Each point is reached from the start by the listed moves, each made once or not at all, plus a little noise. Say if it took an odd or an even number of moves. Then give how often each move was made.

Moves:
(1): [ 56   2 -10]
(2): [-17  37 -48]
(3): [11 20 23]
Start: [-8 -7 32]
Points:
[60 13 44] -> even (1, 0, 1)
[-15  52   8] -> even (0, 1, 1)
[-24  29 -15] -> odd (0, 1, 0)
[-7 -6 32] -> even (0, 0, 0)

Moves:
(1): [ 28  20 -36   0  -9  27  -2   3  -2   5   8]
(2): [-10   7  -3   4 -18 -14 -31  -9   1  -4  16]
(3): [ 28  25  22 -10  -5 -32  -7  -3  -3 -17  -7]
(4): [ 12  -4  11  22  -3  -4   0  11 -11   0   5]
(5): [ -5   7 -16  11  23   5   7  24  19  -4  -5]
(6): [ -4   2   1   0  -9  12   0   3  14  -8 -11]
(7): [  3  26 -13   8 -19  -6  36   8 -16   1  -6]
(8): [ -2  -6  -7 -13 -15  -1   3  22   4   4   7]
Start: [-10 -15  -6  18   1  -1 -12  -8 -19 -15   2]
Points:
[-13   7 -27   9 -41   8  28  27 -14 -18 -10] -> odd (0, 0, 0, 0, 0, 1, 1, 1)
[  9   8 -53  41 -26  23 -37  46   4 -23  27] -> even (1, 1, 0, 1, 1, 1, 0, 1)
[ 22   1  22  16 -29 -28 -15  26 -16 -36  -5] -> even (0, 0, 1, 1, 0, 1, 0, 1)
[ 47  59 -21  40 -60 -21 -15   5 -36 -39   5] -> even (1, 1, 1, 1, 0, 1, 1, 0)

Moves:
(1): [  4 -21  12   3   2  -1   1   7   7  -6  20  -1  -9]
(2): [ 20   3   4 -14  -8  16   1   1   3  12  -4   2   0]
(3): [ -1   1  10   7   0   4 -13 -11   7  -3  -9  -5   0]
(4): [  8   2   6  11  12 -20   3   1   6   3   4  -9   6]
(5): [ 16   3  16  -9   4 -20  -5  12 -12  -4   2  12   8]
(6): [ 4  1 -2  0 13  5 -4 -5  1 -4 -9 -2  5]
(7): [-22  13  12  -5  10   5  15 -29  13 -14  10   0 -12]
(8): [  2   2  15  19   3   2   2  21 -12  -3   3   5   3]
(9): [ -4  -2   5   3   3   0   3  -4  15   1  -1   9 -12]
(10): [  2 -11  -1 -13  -2   3  11  -4  -7   9  -9  -2   3]
(11): [-17  -1  -1   3   4  -3  -6  18 -11  13  23   5  -2]
(12): [  7 -11  -1   3  -6   9   6 -17   7  -2   7  19   8]
Start: [  3  -7  -1  -3 -11   5  17  -4   0  16  -5   3   3]
Points:
[ 11 -21  60   5   8  13  40 -24  32  16  10   4 -18] -> even (1, 1, 1, 1, 0, 0, 1, 1, 1, 1, 0, 0)
[ 10 -21  57 -18  19  11  34  12  -3  21  30  34 -11] -> odd (1, 1, 0, 0, 1, 1, 1, 1, 1, 1, 1, 0)
[ 41 -35  26 -12   5  11  15 -15  16  28 -11 -11   8] -> even (1, 1, 1, 1, 0, 1, 0, 0, 0, 1, 0, 0)
[ 33 -43  40  15   8  20  17   7   1  36  21  17  18] -> odd (1, 1, 1, 1, 0, 1, 0, 1, 0, 1, 1, 1)
[ 21 -15  18   6  17 -21  12   3  -8  24  23  25  28] -> odd (0, 0, 0, 1, 1, 1, 0, 0, 0, 0, 1, 1)
[ -5  10  15  -9  21   8  27 -19  13  27  20  -1   0] -> odd (0, 1, 0, 1, 0, 1, 1, 0, 0, 0, 1, 0)
[  7 -14  43  -3 -11  44  40 -47  25  16  -5  32  -7] -> odd (0, 1, 1, 0, 0, 0, 1, 1, 1, 1, 0, 1)
